Rows are points. To make a cloud, some directions were put in groups of two or more. Within a group, all points are equally far from the middle, so they leave a hole (a ring in 2 directions, a hollow ball in 3). The other directions are filled evenly. Then the cloud was stretched, turned, moved and blurred a little. How many holes are there, and how many directions does each take, smallest first?

Cloud (21 x 3):
[[-17  36 -27]
 [-15 -20  32]
 [ 15  -5 -21]
 [-52 -34 -35]
 [-36 -39  28]
 [ 54 -29 -61]
 [ 58 -46  -3]
 [-27 -37 -41]
 [ -9  -8 -15]
 [ 34  -8  31]
 [ 53  24 -59]
 [ 26   7 -29]
 [-30  46  -3]
 [-17 -35 -30]
 [-29  50  50]
 [ 31   8 -36]
 [ 20  44  21]
 [-45 -43  -8]
 [-14 -38  40]
 [-30  43  12]
 [ -9 -65  58]]
Holes: 0

Cloud (30 x 4):
[[-36   9  19  48]
 [-31 -10 -36 -32]
 [-33 -14 -39 -23]
 [ 35 -56 -35  17]
 [  8 -19  31  64]
 [ 50  -2 -55 -16]
 [-15  21  -4 -54]
 [ 18  35 -60  13]
 [  8  31  -7 -54]
 [ 24  55 -30  34]
 [ 49 -30 -41  38]
 [ 39   9 -51 -34]
 [-25 -41 -30  25]
 [ 18  36   0 -49]
 [-31  30 -17  37]
 [ 54 -30 -47   9]
 [  6  25 -19 -55]
 [-20  22 -51  11]
 [-29  38 -14  36]
 [  3  50  18 -34]
 [ 39  -6  44  34]
 [-35  11  38  35]
 [ 45 -27 -31  52]
 [ 45  33  18 -24]
 [ 48  44   1  41]
 [ 38  10 -50 -36]
 [ 29 -20   7  68]
 [ 49 -12 -24  58]
 [-25  -9  20  58]
 [ 48  39  25   3]]
Holes: 2 (2, 2)
